Rows are points. The last column is the point's height on a tilted bowl or saddle (a function of degree 2), plus a little noise. Along how many of its main directions does it bend up, bend down or stay straight?

Points (17 x 4)
1	72	48	-34
33	-8	1	-20
-28	0	-29	-21
-40	42	35	-36
-58	-35	46	-49
-18	23	-3	-13
28	-42	-6	-18
97	30	-43	-102
-55	5	36	-45
7	61	-39	-17
17	71	14	-17
0	-9	26	-15
-33	-24	-2	-18
-14	11	-11	-12
-39	-47	53	-37
-28	25	52	-38
4	-53	24	-12
Directions: 0 up, 2 down, 1 straight

Points (24 x 5)
-3	24	25	13	2
7	38	-20	46	31
-32	12	-36	-24	-5
-11	-12	24	-31	5
7	15	24	-38	10
57	-50	-23	-50	22
9	10	71	-18	-4
1	-9	72	36	14
-13	0	47	-43	10
24	-45	41	-19	17
39	33	-5	3	2
75	-5	60	-9	-42
60	-12	49	-65	-2
-4	9	-55	10	-3
10	-40	1	6	11
-34	-2	3	-3	-16
-9	51	-48	-15	27
-58	-60	40	-79	71
-48	64	-6	-24	23
2	24	-8	122	138
-9	-13	1	23	-1
31	-43	59	25	23
-5	22	2	53	25
36	-7	3	68	42
Directions: 2 up, 1 down, 1 straight

Points (26 x 5)
10	45	-26	57	-35
69	43	16	40	-47
-13	15	25	-17	-3
-21	-40	34	34	-19
-32	-1	-19	11	-8
74	43	19	89	-101
-64	7	-52	57	-72
20	17	2	10	2
-16	-20	26	-23	-5
40	43	14	35	-25
-10	-60	32	-9	-15
37	45	28	-48	-30
-80	47	22	-4	-55
-39	0	63	-10	-28
-8	2	74	23	-30
39	-4	7	-5	-1
-4	5	-21	-77	-36
-13	30	34	-17	-9
3	24	-12	48	-17
0	-23	-15	39	-8
9	44	52	1	-20
8	-20	16	101	-70
10	-97	4	-28	-35
10	60	-3	32	-22
-39	-12	6	-1	-9
-15	67	19	23	-27
Directions: 0 up, 4 down, 0 straight

Points (45 x 7)
-48	30	-15	26	62	4	-30
-20	-58	-6	20	38	21	-17
-30	47	-40	-33	-6	-8	-19
49	46	1	30	-86	59	-78
38	48	54	21	-49	11	-35
18	-45	4	-9	-42	10	-19
48	48	8	-29	-60	-31	-45
0	31	52	-12	8	65	-18
8	-3	40	-31	-26	-78	-38
24	75	63	-27	69	-19	-13
-29	30	-7	-23	-19	23	-18
-23	-20	-7	20	-89	-68	-78
74	-5	1	-52	-64	12	-67
-85	22	-56	-15	20	4	-52
33	26	62	11	48	26	-9
13	-4	53	19	-26	-11	-16
4	28	-48	-34	-5	-38	-12
68	15	-48	-18	40	71	-35
-7	-10	30	36	-15	36	-20
-29	20	-60	21	16	3	-21
-27	-24	-13	-53	35	-5	-20
36	-35	40	4	-9	47	-24
7	-4	-28	-33	6	24	-9
22	-7	-19	-4	30	62	-19
-3	32	5	-22	23	-14	-3
-9	13	-33	-32	74	-28	-25
-44	39	-33	-21	-4	43	-30
27	17	-50	64	-36	10	-44
-3	16	13	106	9	-21	-79
-1	43	11	51	47	32	-18
-36	34	-15	-13	1	51	-23
17	37	-3	-2	-3	-15	-3
49	-19	10	51	-50	31	-52
28	55	-11	56	-30	68	-46
-44	19	-45	0	10	2	-20
53	3	-6	-19	-4	28	-17
9	23	-74	63	96	-39	-72
-17	-52	56	29	-43	52	-35
37	-2	-14	18	0	22	-10
68	43	43	-52	-31	25	-58
10	-41	74	-10	33	-12	-10
-1	13	-8	-2	-41	-40	-24
5	-35	32	39	51	-33	-27
-18	-4	-50	-36	5	26	-16
88	-22	-17	43	-12	51	-51
Directions: 0 up, 4 down, 2 straight
